Each row is a point. Each copy is the shape, with its points in the same order, turned, moved and blurred by noise. Say if it was mirrored as well.

Shape (8 x 3):
[[ 0.35 -0.16 -0.54]
 [ 0.40  0.05 -0.05]
 [-0.31  0.31  0.18]
 [-0.13  0.34  0.36]
 [ 0.39  0.04 -0.01]
 [ 0.08  0.39  0.11]
 [-0.34 -0.03  0.09]
 [ 0.36 -0.13 -0.13]]
Copy 1:
[[-0.50 -0.47  0.09]
 [-0.33 -0.02 -0.07]
 [ 0.45 -0.07 -0.18]
 [ 0.34  0.13 -0.21]
 [-0.29  0.02 -0.08]
 [ 0.08 -0.04 -0.34]
 [ 0.36 -0.21  0.12]
 [-0.42 -0.12  0.04]]
Copy 1 is: mirrored
Copy 2, 8 rows:
[[ 0.08  0.01 -0.72]
 [-0.10 -0.29 -0.23]
 [ 0.02  0.26  0.35]
 [-0.05  0.05  0.48]
 [-0.11 -0.30 -0.21]
 [ 0.15 -0.06  0.22]
 [-0.19  0.39  0.07]
 [-0.09 -0.20 -0.32]]
Copy 2 is: only turned
Copy 3, 8 rows:
[[ 0.60  0.23  0.12]
 [ 0.23 -0.13  0.27]
 [-0.43 -0.05 -0.15]
 [-0.43 -0.24  0.02]
 [ 0.22 -0.17  0.26]
 [-0.23 -0.05  0.22]
 [-0.14 -0.06 -0.37]
 [ 0.40 -0.09  0.13]]
Copy 3 is: only turned
Copy 4, 8 rows:
[[ 0.00  0.10 -0.63]
 [ 0.20 -0.28 -0.21]
 [-0.33 -0.38  0.28]
 [-0.07 -0.52  0.29]
 [ 0.31 -0.28 -0.29]
 [-0.11 -0.51  0.03]
 [-0.19  0.01  0.29]
 [ 0.22 -0.07 -0.30]]
Copy 4 is: mirrored

Shape, 9 rows:
[[ 0.04 -0.04 -0.42 -0.50 -0.62 -0.08]
 [-0.07 -0.06  0.32  0.16 -0.25 -0.40]
 [-0.25  0.26 -0.16 -0.02  0.21  0.09]
 [-0.30  0.33  0.20 -0.16 -0.08 -0.02]
 [-0.18 -0.17 -0.14  0.12  0.19  0.26]
 [ 0.56  0.17  0.29 -0.23 -0.17 -0.28]
 [ 0.26  0.01 -0.15 -0.52 -0.48 -0.10]
 [ 0.01  0.15 -0.50  0.06  0.01 -0.04]
 [ 0.33  0.09  0.18  0.00 -0.36  0.21]]
Copy 1 (9 x 6):
[[-0.18 -0.16 -0.29  0.70 -0.42  0.36]
 [ 0.03 -0.58  0.01 -0.10 -0.06 -0.01]
 [ 0.03  0.16 -0.22  0.05  0.25 -0.06]
 [ 0.05 -0.10 -0.08  0.05  0.28  0.30]
 [ 0.09  0.19  0.10  0.18  0.06 -0.33]
 [ 0.53 -0.44 -0.31  0.03 -0.33  0.29]
 [ 0.12 -0.19 -0.26  0.48 -0.45  0.43]
 [ 0.00  0.09 -0.45  0.28 -0.02 -0.24]
 [ 0.52 -0.35 -0.01  0.47 -0.05  0.09]]
Copy 1 is: mirrored
Copy 2 (9 x 6):
[[-0.17 -0.34  0.08 -0.13 -0.56 -0.22]
 [ 0.56  0.03  0.35 -0.16  0.02  0.15]
 [-0.18  0.25 -0.05  0.04  0.21  0.20]
 [-0.02  0.26  0.26 -0.03 -0.07  0.40]
 [ 0.00  0.00 -0.01  0.35  0.35  0.04]
 [ 0.56 -0.08 -0.24 -0.16 -0.41  0.40]
 [ 0.05 -0.33 -0.06 -0.12 -0.57  0.05]
 [-0.08  0.14 -0.25 -0.08  0.09 -0.20]
 [ 0.38  0.08 -0.08  0.32 -0.41  0.14]]
Copy 2 is: only turned
Copy 3, 9 rows:
[[ 0.50 -0.44 -0.03 -0.67 -0.41 -0.10]
 [ 0.12 -0.52  0.16  0.34 -0.07 -0.12]
 [ 0.15  0.02 -0.37 -0.04  0.23 -0.16]
 [ 0.42 -0.08 -0.16  0.12  0.09  0.11]
 [-0.21  0.02 -0.38  0.04 -0.06 -0.15]
 [ 0.19 -0.05  0.61 -0.14 -0.04 -0.25]
 [ 0.36 -0.19  0.22 -0.54 -0.27 -0.04]
 [ 0.17 -0.12 -0.35 -0.30  0.10 -0.45]
 [ 0.20  0.14  0.23  0.01 -0.42 -0.26]]
Copy 3 is: mirrored

Shape:
[[-0.21  0.12 -0.13  0.19 -0.20  0.27  0.35 -0.43  0.01]
 [-0.16 -0.26  0.04  0.27  0.30 -0.09 -0.10  0.49 -0.16]
 [-0.19 -0.56  0.20  0.39  0.02 -0.53  0.12  0.29 -0.23]
 [ 0.02 -0.17  0.25 -0.22  0.44 -0.57  0.01 -0.04  0.08]
 [-0.05 -0.05 -0.33  0.11 -0.24  0.13  0.12 -0.22 -0.49]
 [ 0.21 -0.24  0.53  0.12 -0.03 -0.39 -0.23  0.16  0.02]
 [-0.44  0.29  0.04 -0.13 -0.37  0.53  0.11 -0.39 -0.20]
 [ 0.07  0.14 -0.03 -0.20 -0.39  0.24  0.17 -0.09  0.36]
 [-0.19  0.45  0.04  0.11 -0.28  0.06  0.20 -0.35 -0.07]
 [-0.22 -0.18 -0.08  0.14 -0.08 -0.54 -0.08  0.49 -0.31]
 [ 0.29  0.02  0.39  0.14  0.21 -0.38  0.16  0.40 -0.04]
 [-0.25  0.12  0.09  0.06 -0.31  0.03  0.24  0.06  0.10]
 [-0.14 -0.02 -0.08  0.49 -0.11 -0.26 -0.25  0.09  0.04]]
Copy 1, 13 rows:
[[ 0.02  0.25  0.23 -0.16  0.18  0.57  0.28 -0.05  0.05]
 [ 0.10  0.20 -0.45 -0.06  0.09 -0.26 -0.30  0.38  0.05]
 [ 0.35 -0.31 -0.72 -0.06  0.03  0.04 -0.14  0.43  0.19]
 [-0.34 -0.50 -0.13 -0.04  0.00 -0.26  0.04  0.44  0.29]
 [-0.13  0.14 -0.19 -0.38  0.13  0.42  0.03 -0.25 -0.18]
 [ 0.20 -0.46 -0.19 -0.03  0.21 -0.35 -0.24  0.09  0.36]
 [-0.20  0.28  0.39 -0.20  0.45  0.69 -0.19 -0.14  0.16]
 [ 0.08 -0.01  0.59  0.05 -0.06  0.27 -0.11 -0.16  0.07]
 [-0.09  0.15  0.29 -0.36  0.12  0.47  0.11 -0.13  0.43]
 [ 0.02 -0.07 -0.64 -0.23 -0.32 -0.03 -0.36  0.21  0.26]
 [ 0.21 -0.27 -0.05 -0.35 -0.09 -0.44 -0.17  0.39  0.28]
 [ 0.16  0.07  0.14 -0.13  0.01  0.34 -0.16  0.10  0.30]
 [ 0.17  0.21 -0.34  0.00  0.01 -0.05  0.05 -0.15  0.38]]
Copy 1 is: mirrored
Copy 2:
[[-0.05  0.19  0.30  0.05  0.26  0.07 -0.16 -0.56  0.34]
 [-0.30 -0.21 -0.03  0.04 -0.14  0.29  0.53 -0.09 -0.33]
 [-0.37  0.01  0.31  0.26 -0.27 -0.02  0.72 -0.27 -0.48]
 [ 0.30  0.27  0.32  0.00  0.11  0.04  0.32  0.22 -0.60]
 [-0.08  0.14  0.09 -0.18 -0.19 -0.14 -0.01 -0.65  0.17]
 [-0.25 -0.01  0.11  0.22  0.06 -0.30  0.25  0.12 -0.62]
 [-0.24  0.21  0.13 -0.13  0.20  0.24 -0.59 -0.67  0.18]
 [ 0.00  0.15  0.22  0.32  0.00 -0.03 -0.50 -0.05  0.18]
 [ 0.01  0.30  0.05  0.15  0.29  0.07 -0.21 -0.57  0.03]
 [-0.12  0.07 -0.07  0.27 -0.43  0.11  0.37 -0.36 -0.58]
 [-0.16  0.27 -0.14  0.32  0.07 -0.01  0.43  0.26 -0.34]
 [-0.15  0.25  0.19  0.38  0.06  0.15 -0.15 -0.27 -0.09]
 [ 0.02 -0.27 -0.04  0.43 -0.01 -0.01  0.26 -0.45 -0.27]]
Copy 2 is: mirrored
